Each row is a point. Each copy is the shape, with its points in the same order, stretched, turned, moved and blurred by noise. Some copies are also mirrored. Which?

Shape (6 x 3):
[[ 15  16  57]
 [ 39 -15  26]
 [-36 -41 -18]
 [  1 -14   5]
 [ -8   3  -2]
 [-54  21 -26]]
Copy 1 (6 x 3):
[[ 28 -26  31]
 [ 28  22  34]
 [-48  25  -1]
 [ -1  14   9]
 [ -3   2  -9]
 [-36 -17 -42]]
Copy 1 is: mirrored
Copy 2 (6 x 3):
[[ -4  75  31]
 [-23  47  -9]
 [ 18 -56   6]
 [  6   7  -2]
 [ 21  12   6]
 [ 71 -31  17]]
Copy 2 is: mirrored

Shape (11 x 6):
[[-40   1  11 -18  27  22]
 [-16 -48 -42  11  -9   6]
 [ 27   9  29   7  27   7]
 [  5  35  27   1   5  39]
 [  7  -7   7 -10  45 -19]
 [-19  32   8  -6  46   5]
 [-15 -35 -75 -10   7  12]
 [-31 -40 -95  23  16   1]
 [-21   9   0  11  14 -25]
 [  8 -15  26  31  33  23]
 [ 27 -14  16   2  25 -17]]
Copy 1 (11 x 6):
[[-49  26 -28 -12  -6  -2]
 [-15 -60 -47 -35 -18 -43]
 [ 10  25   3  28  20   1]
 [  9  44 -22   1  -1  33]
 [-21  10   0  19  36 -19]
 [-45  36 -28  14  33  20]
 [ -7 -51 -81 -58  11 -49]
 [-31 -85 -93 -42   8 -43]
 [-36 -20   0   2  18   8]
 [-12  16 -17  40 -12 -15]
 [  6   1  16  19  25 -21]]
Copy 1 is: mirrored
Copy 2 (11 x 6):
[[-31  12 -38 -11  36  -3]
 [-35 -28  31 -20 -12  -9]
 [ 24  10  -6 -21  28  -4]
 [  6  20 -44 -28   2  40]
 [ 10  16   3   2  31 -32]
 [-12  44 -29 -10  29 -13]
 [-53  -6  12 -44 -22 -42]
 [-73   4  54 -37 -11 -34]
 [ -8  22   4  18  12   2]
 [  6   3   3 -31  48  11]
 [ 27   0  11  -9  20 -24]]
Copy 2 is: mirrored

Shape (14 x 8):
[[-17  12   5 -39 -15  42  13   6]
 [-20 -15  27  31  50  24 -32   6]
 [-59 -42  24 -16 -39  16  -7 -25]
 [  7 -18 -34 -19  44  21  21   7]
 [-17  29 -31  14  49   2  15   5]
 [ 20  35  13  -5   8 -18 -10 -48]
 [-46   5  -5 -36 -11   7 -42 -44]
 [ -3  -7 -18 -39  -2   2  15  16]
 [ 11 -45 -34  -9  30  -9  13  17]
 [ -9 -12  -7  18  18  45  29 -47]
 [  4  36  28  20 -36  -1 -15   4]
 [-42  36  36 -40 -18 -17  -5 -43]
 [ 12  24 -31  27 -35   0  -2  17]
 [-15 -13  35   7  -4 -17 -35 -29]]
Copy 1 (14 x 8):
[[ -6  25  21  16 -12  52 -29  -8]
 [-50  35 -25  51  14 -27 -21  -9]
 [-34 -23  -2   7 -36  17 -43 -49]
 [ 15  62 -26  -1  27  10 -21 -18]
 [ -6  82 -20  20  -9  -6  23 -20]
 [ -4   0 -11  26   2  26  78  -4]
 [-25  -1 -37  27 -44  39  10 -19]
 [  6  31  -1 -27  -4  23 -12   0]
 [ 18  37 -36 -29  27 -19 -26 -13]
 [ 22  24  -9  55  14  18   1 -69]
 [-16  -3  41  32 -35   2  27  23]
 [-49   0  13  10 -38  62  51 -27]
 [ 40  31  21  17 -35 -15   7  18]
 [-33 -16 -19  21  -9  -4  23  -8]]
Copy 1 is: mirrored
Copy 2 (14 x 8):
[[-25  25  14 -11  19   9   8 -35]
 [-22   2 -22  -9  24 -46 -68  32]
 [-73  10  13   6 -49  -4 -24 -36]
 [  4 -15 -51  16  42 -12   4  -2]
 [-14  -6 -43  -1  53 -44  26  40]
 [-19 -41   2 -45  17  20  13  23]
 [-82  11 -36 -13 -15  34 -10   3]
 [ -3  15 -26  -4   0   9  16 -24]
 [ 15 -16 -54  22   1 -17  -2   3]
 [-39 -52  11  25  50 -17   4   8]
 [ -6  17  60 -32  -7  -5   0  24]
 [-69   3   4 -62 -26  15  16 -27]
 [  5  12  33  19   6  -8  30  44]
 [-38 -11  -1 -29 -32  -3 -37  16]]
Copy 2 is: mirrored
Copy 3 (14 x 8):
[[-41 -42 -14 -40  24   0 -12 -20]
 [ 23 -30 -43  23  45  28 -40   9]
 [-69 -77 -72  27   3   6 -19 -10]
 [ 19 -38   9 -16  31 -22 -20 -35]
 [ 21  16  -2  -9  43 -15 -37 -36]
 [  7  15  23   5 -34  36 -22 -19]
 [-29 -37 -41  -7 -45  34 -49 -39]
 [-15 -29  -3 -27   3 -40 -12 -13]
 [ 26 -40  -4   6  16 -50  -7 -17]
 [-13 -50  -8  34  50  36  -6 -61]
 [-15  17 -31 -22   6  18  18  16]
 [-62  -1 -13   7 -32  22 -60  -1]
 [ 13  13 -34 -40  11 -14  48 -26]
 [ -9 -24 -37  32 -21  26 -27  13]]
Copy 3 is: only turned
Copy 4 (14 x 8):
[[-13  20  62   7  -4   6 -19 -22]
 [  1 -43 -30   0  15 -59   3 -43]
 [-23  -5  37 -16 -66 -18  14 -89]
 [-14 -26  12  -6  39 -12  46   9]
 [-43  13 -37   1  52 -35  28   5]
 [ 38  37 -23 -48  37  10  -3 -26]
 [-38   7  12 -51   3   7  -9 -81]
 [-27  -6  33 -21  -6   8   5  12]
 [-20 -45  -5 -18  -2   0  59  27]
 [ 12  12  -1  20  25 -16  62 -67]
 [  9  29 -22   5 -23   8 -46  -9]
 [-10  49  21 -66 -15 -18 -21 -56]
 [-27  21 -33  33  -9  45 -22  19]
 [ 15  -8 -20 -52 -31 -12  -7 -56]]
Copy 4 is: only turned
